Each row of a before or after table is a point. The points were changed in one or more steps. Then noise was added and the rows were shuffled. The steps act on how far a point lies along the listed directions, d1 being the first. Write out the steps. A step turns or swaps two directions, mirrors them in a line or flattens them onto one, adds a multiple of one to another, or multiplies one. Angles are multiples of 10 degrees, from the lower direction toward the higher: turns from -170 to 170, lines from 10 to 170 but not 90. Use the fewest steps. Two steps may share a direction if one is a turn and the other turns, adds or multiplies; they go together, in the order done. Otherwise the lowest direction goes first.

Directions:
(1): [-2.6  5.5]
(2): [5.5 2.6]
Before (10 x 2):
[[-5.0  3.4]
 [ 2.2  1.2]
 [-5.0  0.5]
 [-5.0  1.2]
 [-3.3  4.2]
 [ 1.2 -3.9]
 [ 4.6  5.2]
 [ 7.0 -5.2]
 [-0.8  0.4]
 [-8.0 -2.9]]
After (10 x 2):
[[-4.2  4.1]
 [-1.5 -4.5]
 [ 3.0 -0.7]
 [ 3.3 -7.6]
 [-4.4  2.5]
 [-0.5  1.0]
 [-2.4  5.2]
 [-1.4  5.4]
 [ 6.2  2.0]
 [-9.0  1.8]]
Steps: turn d1 and d2 by 30 degrees

Directions:
(1): [ 8.6 -4.3  0.1 -3.9 -1.9  1.0]
(2): [-1.8 -6.7  0.2  0.9  6.9  3.8]
(3): [-2.7 -5.7  4.7  3.2 -6.1 -1.3]
(4): [-0.5  2.6  8.8 -4.5  2.1  1.1]
Before (8 x 6):
[[ 1.8 -2.1  9.1 -1.7 -3.5  0.3]
 [-2.3 -2.6  1.6  2.8  1.9  1.0]
 [ 1.6 -2.7 -2.5 -0.7  2.3  0.3]
 [-3.3 -5.3  7.5  0.2  2.8  2.1]
 [-1.1  1.0 -1.7  1.7  0.4 -0.4]
 [-2.2 -1.7  3.0 -2.5  5.7  3.6]
 [ 6.0 -3.8 -0.8 -0.9 -1.9  0.3]
 [ 7.2  1.0  0.4 -2.4 -4.8  0.9]]
After (8 x 6):
[[  3.1  -1.8   5.7  -2.6  -1.1   0.8]
 [ -8.2  -4.9  14.4   5.3 -10.2  -2.8]
 [  1.8   0.8  -2.9   0.3   0.1  -0.6]
 [-10.1 -11.7   9.2   6.9  -0.5   1.8]
 [ -3.9  -7.9   2.8   5.1   0.1   0.5]
 [  2.4  -1.9  -1.7  -3.1   6.5   1.9]
 [  4.6   6.0   5.5  -3.9  -4.3   0.0]
 [ -4.0  -1.5  -1.1  -0.2  10.2   4.7]]
Steps: turn d1 and d4 by 60 degrees; multiply d2 by 1.6; multiply d3 by 3

Directions:
(1): [ 0.0  2.0  2.3 -0.3  2.7  1.5  4.8  5.3  7.7 -2.7 -8.2]
(2): [ 2.0  2.1  7.9  2.0  4.3  0.1  5.9  0.8 -3.7  7.6  2.1]
(3): [-7.5 -0.3 -2.3 -7.0  1.9 -3.2  0.8  7.6 -0.7  2.7  3.5]
(4): [-4.5 -1.4  0.6  2.2  4.0 -3.3 -3.7 -5.8  8.5  5.4  0.9]
Before (14 x 11):
[[ -8.4  -4.6  -6.0  -4.7  -1.5  -4.7  -7.2  -2.9   2.9   2.5   4.3]
 [  0.4  -2.8  -9.1  -3.9  -3.1  -2.3  -9.0  -1.6   2.9  -6.4   2.7]
 [  0.3   0.7   1.2  -0.8  -2.9   1.2  -3.3  -0.8  -4.0  -2.5  -0.4]
 [  4.5   3.8  10.4  -2.2   1.9   3.8  13.5   9.0  -8.2   1.1  -5.9]
 [ -5.5   0.3  -6.0  -8.3  -6.7   0.7  -0.1   7.9  -4.7  -3.5   3.8]
 [  4.0   0.5   2.1   1.1  -2.1  -1.0   2.6   2.2  -8.7  -1.9   2.0]
 [  0.7   2.9   4.1  -1.2   2.4  -0.7   6.1   7.6  -0.4   3.1  -0.5]
 [  5.9   2.7   2.2  -2.3  -0.3   2.2   5.5   8.7  -4.3  -4.6  -2.5]
 [ -2.3  -2.5  -3.0   0.7  -0.6   1.7  -2.8  -2.6   6.9   2.8  -2.2]
 [ -1.0  -2.1  -2.3  -2.1  -7.6  -0.5  -2.6  -0.7  -3.6  -4.6   2.3]
 [  1.5   3.7   5.7   1.6   6.1  -0.2   6.6  -1.6   1.7   5.6  -0.9]
 [ -1.0   2.1  -0.8  -0.2  -2.1  -1.3   0.4   4.8  -0.3  -2.1  -1.1]
 [ -4.0  -0.2  -1.7  -3.0   3.1  -2.5  -1.3   1.7   2.7   2.0   2.3]
 [ -2.6  -6.7  -7.6  -3.2  -6.7  -2.0 -11.7  -4.8  -3.7  -5.7   7.4]]
After (14 x 11):
[[  2.2  -1.6  11.9   1.2   3.7  -1.3   3.4  -0.4  -8.8  10.4   9.0]
 [ -1.5   1.7   1.5  -4.3  -4.4   2.0   4.1   5.4  -9.1   2.6   5.9]
 [  3.3   0.1   3.2  -0.7   2.6  -3.5  -1.3  -2.5  -7.2   7.9  10.1]
 [ -2.0   1.6  -4.8  -1.9   1.4  -0.3   0.5  -0.2   8.9  -4.6  -5.7]
 [ -5.0  -0.4  -1.5  -3.9   3.8  -3.3  -1.0   2.6   1.5   3.2   3.5]
 [ -8.1  -2.0   3.2  -4.4   4.7  -6.0   1.1   1.3  -0.9  12.4   7.0]
 [  7.5   1.1  -2.9  -0.6  -4.8   2.9  -0.1   2.8  -4.3  -9.9  -2.6]
 [  1.5   1.6   4.8   0.8  -1.2   1.7  -0.5  -0.7  -4.2  -0.2  -1.2]
 [  3.9  -0.1  -4.7  -2.8  -7.2   5.3   1.3   4.2   0.7 -15.7 -12.7]
 [  6.2   1.9   3.2   2.5  -1.0   0.8   5.1   3.5  -3.1  -5.7  -4.3]
 [ -0.9   0.5  -4.3  -2.6  -2.8  -0.3  -0.9   5.6   3.5  -5.7  -3.4]
 [ -3.9  -3.0  -2.4  -0.3  -0.2   0.4  -3.4  -2.8   2.2   6.8   3.0]
 [  2.4   0.0   6.3   1.1  -3.1   0.4   3.6  -0.8  -6.6   2.1   3.0]
 [  0.2   1.5  -1.2   0.3  -3.0  -1.7  -1.7   2.2  -2.9  -1.7   1.1]]
Steps: turn d1 and d2 by -110 degrees; add 0.5 times d4 to d3
